Each row of a before or after table is a point. One or more steps were done to the points. Then noise was added and the rows were shuffled. The steps act on how far a point lies along the listed directions, d1 being the first. Name the steps. A step turns or swaps two directions, mirrors them in a line or flattens them onto one, adds a multiple of one to another, or multiplies one. Angles are multiples of 10 degrees, from the lower direction toward the higher: turns from -170 to 170, lines from 10 to 170 but not 90. Use the fewest steps. Two steps may share a direction if one is a turn and the other turns, adds or multiplies; they go together, in the order done. Otherwise the lowest direction goes first.
In the rows, 128 means zero.

Directions:
(1): [ 74 109]
(2): [109 182]
Before, 13 rows:
[[171  75]
 [106 166]
 [123 109]
 [136  83]
 [171  96]
 [169 110]
 [103 129]
 [115 206]
 [ 84 230]
 [134  63]
 [182 109]
 [143  96]
 [133 112]]
After:
[[176 101]
 [ 60  88]
 [146 139]
 [ 19  95]
 [170 138]
 [181 168]
 [139 150]
 [171 111]
 [196 129]
 [110 145]
 [171 141]
 [181 109]
 [ 85 114]]
Steps: swap d1 and d2

Directions:
(1): [119 126 202  71 145 154]
(2): [ 74 171 125 139 192 103]
Before (8 x 6):
[[219  76 101 120  25 155]
 [138 119 106 155 111 138]
 [144 130 182 117 125 164]
 [122 134 137 125 130 139]
 [143 131  37 191  50 107]
 [131 159  43 193 138  74]
 [ 94 134 202  72 142 125]
 [172 110 136 122 100 141]]
After, 8 rows:
[[135 130 124 131 115 141]
 [124 150 101 158 156 104]
 [107 143 140 137 155 134]
 [ 38 197 178  97 181 120]
 [165  95  93 149  53 113]
 [151 135 102 179 109 136]
 [ 70 200  65 173 203  74]
 [107 154 218  61 176 132]]
Steps: turn d1 and d2 by -140 degrees

Directions:
(1): [153  84 155 157 152 135  79 144  33 152  99]
(2): [152 159 201 151 180 143 176 120 161 176  85]
(3): [118 157 161  39 110 160 131 110  93  84  73]
(4): [ 85 154 173 132 113  87  54 190 167 127 104]
(5): [ 24 126 101 171 133 173 154 131 111 135  91]
(6): [122 107 154 131  26 114 137  87 126 193 116]
Before, 14 rows:
[[133 157 125 110 159 131 148 167 177 115 128]
 [189 137 172 116  75  79 133  95 173 186 151]
 [160 136 165 118 182 117 113 161 117 144 113]
 [150 145 133 100 174 119 163 113 145 105 119]
 [106 164 142 102 144 147 142 130 159  99 117]
 [120 129 138 147  74 124 173  98 162 172 132]
 [123 101 140 135  45 110 124 128 127 149 135]
 [125 119 103 114 156 122 102 153 128 107 155]
 [138 133 119 141 151 104 111 154 103 107 125]
 [184 116 123 155 167 161 175  86 102 149 124]
 [181 142 151 121 170 122 127 157 173 135 129]
 [113 168 170  76 153 168 148 151 134 103  89]
 [107 160 171 100 154 133 147 122 133 119  89]
 [111 132 102 107 132 125 112 145 139  74 143]]
After:
[[164 118 102  99  30  62 103  98 172 143 197]
 [149  90 187 166  81 118 123 132  98 190  97]
 [143 140  62  88 103 102 117 158 212  75 192]
 [138 142  41 118 110 143 197  77 189  93 189]
 [119 171  97  70 124 103 150 145 212  89 174]
 [ 76 179 105   8  90 166 132 142 144  32 121]
 [119 130  65  99 122 120 104 175 143  79 155]
 [102 104  84 143  38 112 136 108 134 141 166]
 [ 65 167  96  39  82 123 138 116 155  49 135]
 [151 105 178 146 191 144  89 158  54 124  84]
 [120 136  76  68 126 112 141 109 137  61 156]
 [155 111 157 148 204 134 103 158  95 152 115]
 [ 91 146 103  77 112 144 103 132 116  62 128]
 [144 146 143 149 172 109 138 148 125 126 115]]
Steps: multiply d2 by 2.5; turn d1 and d2 by 120 degrees; multiply d3 by 1.6

Directions:
(1): [116 133 161 181 106 106 181 113 158  24 134 122  66 112 113 128 109  59]
(2): [115 237  83 108 145 108 138 108  73 132 128 101 107 205 136 134 156  78]
Before (8 x 18):
[[138 104 136 130 115 119 131 131 139 115 115 134 127 117 128 122 124 129]
 [129 153 127 133 127 104 142 119 118 103 127 123 109 149 127 130 140 107]
 [127 114 150 148 118 120 140 141 147 104 128 131 121 118 130 136 115 120]
 [127  89 153 148 109 134 128 131 154 115 137 150 118 100 127 131 112 132]
 [127 161 102 113 131 123 118 120 105 145 121 125 131 145 126 127 132 122]
 [124 154 123 112 128 122 122 125 107 143 129 120 131 147 134 124 132 127]
 [122 112 145 152 124 127 146 126 150  99 127 123 119 109 121 132 118 121]
 [129 146 123 133 124 116 141 116 120 109 126 118 115 138 116 130 123 116]]
After, 8 rows:
[[137   4 191 166  96 149 126 147 200 102 138 171 125  41 119 130  88 164]
 [142  66 149 140 108 128 132 136 162 108 113 144 130  87 128 119 114 142]
 [121 204 100  97 135 116 122 118  80 153 129 108 123 181 141 125 149 110]
 [121 208 105 128 131  90 153 104  93  92 131 109  89 187 131 133 153  73]
 [126  74 166 167 116 129 153 130 174  82 129 131 113  80 114 133 103 127]
 [120 222  75  99 143 114 115 111  72 157 123 109 128 190 131 127 147 101]
 [129  80 172 161 108 122 144 145 168  89 127 139 121  90 127 134 104 127]
 [123 182 112 130 125 104 151 107 108  99 128 109 103 161 118 131 133  90]]
Steps: multiply d1 by 1.6; multiply d2 by 3
